Each row is a point. The last column is the point's height on a tilted bowl or saddle (a function of degree 2), plus a little noise. Count its main directions that bend up, bend down and stay straight.

Points, 10 rows:
[[ 19  50 -37]
 [ 80   8  72]
 [  4  -5  -7]
 [-36  12  -9]
 [-21 -38  22]
 [ 14   4  -9]
 [ 26   2  -3]
 [-22   6 -10]
 [ 28  -1   0]
 [ -3  -2  -7]]
Directions: 1 up, 1 down, 0 straight

Points:
[[-36 -16 -11 -19]
 [-25  25 -32 -17]
 [  6  -8  69 -74]
 [-20 -12 -38   6]
 [-13  -5   3  -2]
 [ -1  -8  15  -6]
 [-20  -2 -16   1]
 [ 14  53 -34 -32]
 [ 29 -10 -50  45]
 [  9 -27  -6  12]
 [ 21 -63 -25  15]
 [-35 -15 -17 -15]
 [  8  22  26 -22]
 [ 24  14 -56  24]
 [-42 -15 -15 -25]
 [-22  29   3 -18]]
Directions: 0 up, 2 down, 1 straight

Points, 47 rows:
[[ 55  -4  13 -50  -4  -3 -31]
 [ -8  25 -28 -10  17 -22 -20]
 [  0 -21 -22  35 -18 -69 -39]
 [ -2   7 -12   1  31  -3 -16]
 [-27  17   9  28 -20  34 -13]
 [ 33  29  -7  12  -9  -5 -20]
 [  9  -1   7   8  -9 -11  -8]
 [ 39 -11  -6  20 -10 -63 -39]
 [-37  -8 -13  -2 -63 -38 -23]
 [-23  15  22 -21  44  23 -27]
 [-44   0 -20  23 -11  23 -16]
 [ 43  31 -31   5  43  15 -40]
 [ 55  27   4 -16 -20 -24 -32]
 [ 21 -45  32   3 -43  10 -19]
 [-17  34 -44  10  27   0 -26]
 [ 42 -38 -28   0 -24  22 -23]
 [ -7  10 -44 -81  -4  -2 -49]
 [-40 -24  18  -9 -47  44 -26]
 [ 32 -22 -20  11  17 -20 -25]
 [ 30  10   0  40 -36 -24 -25]
 [-20  59  18 -47 -29  35 -44]
 [ 24  33  16  38 -10 -15 -24]
 [-29  16   6 -49  33  12 -32]
 [ -4  -5 -42 -42 -25 -16 -24]
 [-19  15  -7   7  19  18 -13]
 [ -5   7 -29  -7  15 -19 -17]
 [  2  -5 -28   6 -48 -14 -15]
 [ 10  16  26 -17 -24  68 -33]
 [ -1 -10  -3   2 -15  -6  -6]
 [-29  -5  29  15  33 -33 -26]
 [-40  14   6   5  20  34 -19]
 [ -5  19  -5  45 -29  44 -21]
 [ -3 -21 -45  50  -5 -26 -32]
 [ -5  27  -9 -28   0   4 -15]
 [ 26  -5 -44 -12  12  54 -34]
 [ -5  19  43  16   5  -8 -14]
 [ -8 -11   0  -4   7  40 -15]
 [-10  10  13 -51 -17 -48 -25]
 [  8  -8 -27  -4  -4 -19 -14]
 [-33 -25 -30 -21 -47 -18 -24]
 [-48  13  68  48   9   4 -30]
 [-52   7  12  48   9 -19 -22]
 [ 12  22  10 -29 -17  -7 -13]
 [-44 -18  23 -76   3  36 -55]
 [-16 -48   9 -32   5   1 -24]
 [ 22  26  -9   9  41  -9 -28]
 [ 22 -36 -45 -12  54   1 -47]]
Directions: 0 up, 6 down, 0 straight

Points, 61 rows:
[[-14 -10   5  24  20   0 -38  13 -25]
 [ 73 -12  10  10 -22 -45  -6  21 -53]
 [ 48  -8   9  14  17  -6 -36   8 -22]
 [ -7 -12  34  38  -5   5 -15  14 -21]
 [ 20   1 -51 -26 -13  -1  17 -11 -20]
 [-36  11  -3  45 -28 -14   6  12 -29]
 [  3  11  10   6  18 -48  23 -34 -30]
 [ 22 -23  10   2   7 -19   1  -2  -3]
 [ 12   5  -2  -8   2  -4  14  16  -2]
 [-17 -17  19 -18 -17  58 -34  34 -18]
 [-32 -41  12  14  11 -41 -18 -45 -43]
 [-32 -41 -10  -9  20   2  12  -5 -11]
 [ 41  26  -8 -22 -21 -23 -32  48 -68]
 [ 32 -28  -1  -9  13 -31   9  21 -17]
 [ 12 -18  -6  42  10  -6 -16  36 -21]
 [-11 -51   5  40 -33  36  -1  -1  -1]
 [ 26  35 -16 -12 -31   4  32 -45 -38]
 [  3  28  20  16  19  -2  -2 -25 -26]
 [ 10 -10  -2   7 -12  42   0 -11  10]
 [ -3   7 -34  13  -6  31  -4  17  -8]
 [ -7  19 -24 -11  13  20  -5 -37 -14]
 [ 27 -20   6   7 -37 -27  12 -35 -17]
 [-14  32   1  32  20  33  27 -27 -33]
 [-22   5 -16 -10  30 -16  -3   1 -16]
 [ 33 -13  27  -7  -3 -12  -3   6 -11]
 [ -5 -20 -39  -5  67   1 -17 -39 -43]
 [  4  27  20 -14  -3  15   0  39 -18]
 [  7  32   6 -34  17   1  -9  -5 -22]
 [ -6   6 -10 -45 -16 -28 -34  19 -36]
 [ 26 -13  18 -32  -1  18 -32  27 -23]
 [-22 -21  26  -6  13 -19  15 -11 -15]
 [ 10  33   1   1 -25 -28   7   2 -25]
 [ 16  -6  29 -10  10   3  24 -18  -7]
 [ -1 -25 -10  18  15 -27 -31   8 -27]
 [ 13   7 -40  30   9  12   7 -25 -15]
 [ 46  12  12   1  27  15 -14 -16 -11]
 [  9 -21  -3 -14  11  11  36   1   2]
 [ 42  23  10 -30  11  -9  -1  50 -44]
 [-14 -11 -11  11  -7   1 -27  33 -17]
 [-44  -4 -20  -2  15  16  31 -10 -15]
 [ -2 -10 -13  15 -26  -3  13 -16   1]
 [ 24  22  -1  17 -19   6 -17   0 -18]
 [-58  11  21   9  23  -7  19 -11 -35]
 [  0   3  42  -2  42  -2   2  -8 -29]
 [  4  17 -35 -13 -20  33 -15  20 -18]
 [ -2 -28 -12  -9  19 -17 -30  19 -25]
 [-14  15  12  17 -17  25  19 -31 -15]
 [-14 -21  -8   0  -5  29 -31  27  -8]
 [-20   7  15 -32 -42  32 -38 -16 -29]
 [-24 -18   2 -21  37 -16  -6 -13 -21]
 [ -3 -23   9  13 -11  12 -16 -16   1]
 [-41  21   2 -38  12  29  95  15 -75]
 [ 41 -20   6 -35  -7  26  -8   8  -9]
 [-31  53 -45  -8  41  10  -9 -42 -61]
 [  8 -10  -8   8  10  48   6  44   0]
 [  3  48  20 -27 -19 -11 -18  17 -41]
 [ 21   1  17 -11   4 -19  14   8  -9]
 [ -2  36  10  13   2  11   7   4 -16]
 [-27  14   7  11 -15 -38 -28   2 -34]
 [  7   5  31   2 -30  -4   9 -24 -19]
 [ 30  -4  25  -8   2 -31  21 -21 -19]]
Directions: 0 up, 7 down, 1 straight
